Each wall is flat, endless, passes through zero and stands at right angles to its row. A trip goes straight from one point to another. Which walls does it cross, in order?
In the rows, 128 means zero.

Walls:
(1): [110 173 167]
(2): [106 143 104]
(3): [102 108 146]
Trips:
[120 153 186] to [ 92 144 124] => 2
[154  73 146] to [161 145 154] => 3, 1
[182 137 121] to [111 118 185] => 1, 3
[136 105 131] to [145 107 166] => 1
[131 183 117] to [102 106  89] => 1, 3

Walls:
(1): [111 137 132 177 152 104 123 121 152 120 101]
(2): [ 80 124  59 133  82 129 138 152 142 150 114]
(3): [156 130 182 148 157  97 157 170 151 110 112]
(4): [156 133 148 106 167  67 113 129 117 132  98]
Trips:
[156 125 128 199 120 158 104 133  92 141 133] to [170 120 181 160 132 190 112 124 129 124 115] => 3
[154 137 155 143 137 127 152 114 119 132 137] to [122 149  78 100 138 160 109 159 112 105 170] => 1, 4, 3, 2
[149 109 153 157 127  83 170 114 133  98  90] to [142 115 168 141 145 163 102 102 145 135 187] => 4, 1, 3
[173 100 165 153 115  80 109  71 125 109 133] to [ 99 141 109 139 158 151 120 130  69 146 142] => 3, 1, 4, 2
[ 99 164  93 176 109 113 127  93 174  83 107] to [121  91 141 136 181 141 140  82  59  82 116] => 2, 4
[178  96 127 119 170 138 157  96 121 165  95] to [149 111 117 149 110 135  99 125 162 115 152] => 1, 4, 3, 2

Walls:
(1): [ 93 144 156  92 135 120 147 135  98 147 115 139 167 127 112  82 173 105
 146 121  98 137 166 126  86 147 134 158  92 134 155 172]
(2): [108 155 150 131 157 152 190 183 158 129 149 124  95 161 156 130 118 147
 130 115 128 121 145 123  98 158 101 109 148 132 136  97]
(3): [117 140 119 173 135 100 134 128  83 160 117  83 121 133 118  86 151 139
 169  63  92 217 120 145 114 158 149 161 120 116  95 129]
(4): [152 110 108 118 221 176 134  64 146 113 142 132 125 132 100 184  88 133
 148 133 128 138 113 156 105  99 134 170 182 144  91 122]
(5): [138 129 136 106 122 100 149 130 169 138  80 160 159 115 136 129 112 180
 139 135  96 140 172  99  91  73 104 118 116 119 143 161]
Trips:
[106 153 104 171 127 124 132 124  97 175 100 112 142 175 137 102 156 125
 105 102 139  92 124 119 152 137 113 137 233 103  68 113] to [134 120 156 100 170  55 121 164 117 119 131 147 106 190 108 125 109 107
  96 138 136 117 177 106  96 127 165 136 140 102  84 114] => 1, 5, 3
[138 160 117 124  91  97 102  94 115 119 157 149 188 143 143 126 113 118
 155  98 168 156 132 176 132 162 107 108 150 112 117 109] to [103 124 121 112 129 105 114 105 126  62  84 111 161 122 127 130 155 102
 125 159 112 159 167 108 109 123  86 178 143 157 147 161] => 1, 5, 4, 3
[111 136 169  99 159 176 149 145  95 177 106 136 141 101 119 139 137 143
  90 122  97 167 131  79 134 112 142 125 147  68 130 100] to [127 126 139 169 131 169 121  84 145 159  99  85 130 138 122 157  95 109
 126  97 124 114 117 113 102 120 133 111 166  99 154 120] => 1, 5
[128 121  95  95  96 127 163 111 128  74 140 157 108 124 147 119 154 142
 113 115 142 110 148 109 194 139 151 128 129  91 114 162] to [147 106 189 136 147 136 134 136 112 108 158  84 137 159  89 136 140  66
 123 155  74  96 117 163 143 160 143 119 112 140 129 143] => 1, 4
[ 98 121  84  91 117 137  89 123 165 100 116 131 118 131 116 101 152 178
 172 165  99 136 110  96 180 141 103 106  95 109 108 149] to [ 90 178 101 135  91 151 107  74 143 127 120  92 135 138 156  95 158 106
  98 140  99 124 109  88 145 181 101 167 154 147  64 106] => 3, 5
[ 65 136 148 115 160 128 143  82 156 139 150 135 123 168 122 136 161 180
 149  89  74  80 142  90 196 108 101 176 129 135 205 148] to [140 117 158 128 107 154 129  95 138 148 136  87 142 131 135 175 125 147
 151  90 202 181 164  93 103 109 105 138 150 128 155 138] => 3, 1

Walls:
(1): [119 163 110 142 113  76  98 106 116 157 118 164 143 148 125 188 135 173
 131 108 124 118 169  96 107 105 136  93 109 124 190 156 140 119 170 147
 195  58 143 134  96 106 119 152 189  91 131 138]
(2): [ 88 123 127  92  98 142 143 131 154 131  90 109 136  89  98 190 152 128
 135 147 112  82 142 100 116 156 143  92 137 115  91 179 122  75 111  82
 126 116 144 113  93 135 147 119 106 111 135 141]
(3): [113 114 117 110 128 103 108 134 146  78 171 126 114 117 111 127  96 159
 120  96 119 102 165 103 116  95 152 122 123 117  96  56 148 144 137  76
 107 106  91 121 125 129 147 104 164 100 120 114]
(4): [117 104 100 136 124 148 141 118 178 133 131 128 169 145 105  97 115 126
 133 142 144 183 101 138 161 168 147 141 112 143 110 143 178 135 120 122
  85 166 153 115 101 138 158 172  96 117 130 104]
(5): [144 146 153 145 102 135 133 132  98 128 121 114 110 100 162  95 125 123
 115 140 148 131 145 129 111 156  88 108  79 147 183 103 141 142 132  90
 154 149 112 130 125 158 126 130  96 141 124 119]
Trips:
[125 136 153 139 160 170  97 110 111 128 150 139 165 191 126 108 126 151
 137 144 129  91 124  50 137 139 138 135 119 121 187 125 179  83 127 177
 142 134 188 143 109 111 140 169 118 145 100  48] to [106 110 131  80 130 141 179  95 121  70 105 118 176 147 111 109 127 137
 146 121 128 141  56  93 145 118 154  89 102 142 103 119  79 170 115 134
 134 168 188 147 120 142 114 171 153  90 176 107] => 5, 1, 2
[108 123 127 158 136 171 131 172 144 130 111 144 151 153  84 126 108 104
 120  82 111 119 122 151  94 136 114 121 119 122 153 114 105 159 115 111
 152 102  91 105 133 119 100  78 127 127 113 119] to [111 142 105 153 111  88 140 107 121  84 161  99 159 118 110 129  91 113
 114 112 119  75 124 127 134 159 181 107 137 178 102 105 157 136 143 130
 119  93  94 154 134  87 106  89 104 103 123 129] => 1, 5, 2
[113 124 140 102 161 152 122  98 152 149  80 116 129 164 125 132 179 143
 109 160 153 120 113 117 132  96 128 109 109 189  87 130 121  97 135 166
 190 107  80 178 119  95 150 124 105 123 166  89] to [ 90 173 142 127 124  99 106 197 111 130 141 135 106  87 142 121 120 107
 144 128 109 135 142 130 123 107 117 147 145 123  96 124 136 152 130 122
  78 105 106 145 156 131 186 111 100 144  75 101] => 1, 3, 2, 5
[162 177 112 164 149 112 139 134  79 166  93 174 169 169 145 153 153 160
 135 113 106  98 134 123 162 144 127 116 109 156 108 241 164 109 134 144
 124 114 159 123 158 139  85 128 171 123 114 171] to [117 175 151 125 125 191  81 132 115 164 129 161 130  34 158 142  87 127
  78  83  98 135 146 139 147 129  95 153 100 136 108 179 109 162 152 166
 163 149 121  55  99 105 210 140 188 112 155 154] => 5
[ 50 122 123  82 110 150 102 116 164 114  98  92  70 155 162 135 150 161
 118 141 127  79 126 153  94 129  82 133 132 126 126 153 137 112 119 102
 148  56 150  36 116 152 140 144 173 136 137 149] to [121  38 174 114 110 126 148 147  73 126 117 177 150 140  72 170  81 109
 130 114 168 100 123 117 117 174 146 118 143 110 181 106 142  81 133 130
 153  75 134 110 128 109 138 135 119  74 103 137] => none
[133 147 103 172 127  98 100 113 129 140  97  93 121  69 158  83  89 161
 110 152 164 127 123 147 180 169  98 144  79 121  88 141  85  81 119 108
 107 140 117 142 139 139 115 136 120  99 121 119] to [115  84 191 143  92 147 148 115  68 153 114 101 174  97 119 100 125 132
 146 144 162 145 151 148 134 129 160 165 143 129 138 139  87 116 120 191
 132  97  96 121 116 141  96  95 125 156 129 150] => 2, 4
[132 111 166 119 141 160 129 154 115 117 104 144 115  79 143 104 141 150
 172 152 135 138 125 165 132 140  96 110 168 146 133 117 130  94  74  84
 126 116 127 129 136 158 165 112 123 122  72 125] to [113 150  56 142 101 140 124 170 153 152 107  91 140 139 135 132 182 129
 158 154  88 103  80 112 139 103 107  89 140 137 137 147 114 167 114 136
 130 110 102 160 146 120 126  86 163 162 161 115] => 5, 1
[129 116 144 106  65 114 153 127 118 168 169 133 115 145 165  90  99 159
 116 109 139 170 133 112 115 131  94 131 131 152 119 132 114 132 164 143
 176 161 136 101 183 165 136 139 101  92 129  87] to [ 93 134 155 147 166 139 142 171 111 142 121 158  99  82 113  41  87  82
 127 128 155 131 140 132 118 174 119 122 157 114 141 121 117 138 129  95
 122 112 143 156 157  77 142 136 157 107 152 155] => 4, 3
[154 142 126 120 117 117 104 100 124 125 182 174 119  80 182 100  83 177
 118  84 152 127  96 129 128 113 108 150 151  95  89 168 126 124 108 180
 116 121 101 123 141 129  61 122 123 140 118 149] to [142 154 153  83 196 181 121  72 136 118 114 173 113 187  69 115 142 125
 115 101  98 113  96  95  60 126 122 171 160  94 102  98 128 107 180 154
 122 112 146  97 126 126 118 147 115  84 128 113] => 1
[155 157 122 137 101 148 126 118 120 108 120  88 128 112 166 116 161  98
  94 173 107 123  97 168 143  80 133 119 126 102 126  98 153 179 181 133
 142  88 209 152 176 124 123 169 128 217 135  80] to [150 167 113  97 146 146  79 136 139 148  91 138  98 160 127 133 147 114
 166 148 157 150  91  81 218 150  87 151 172 134 129 108 109 124  76 134
 146  92  82 107  98 116  90 155 162 117 124 112] => 5, 1
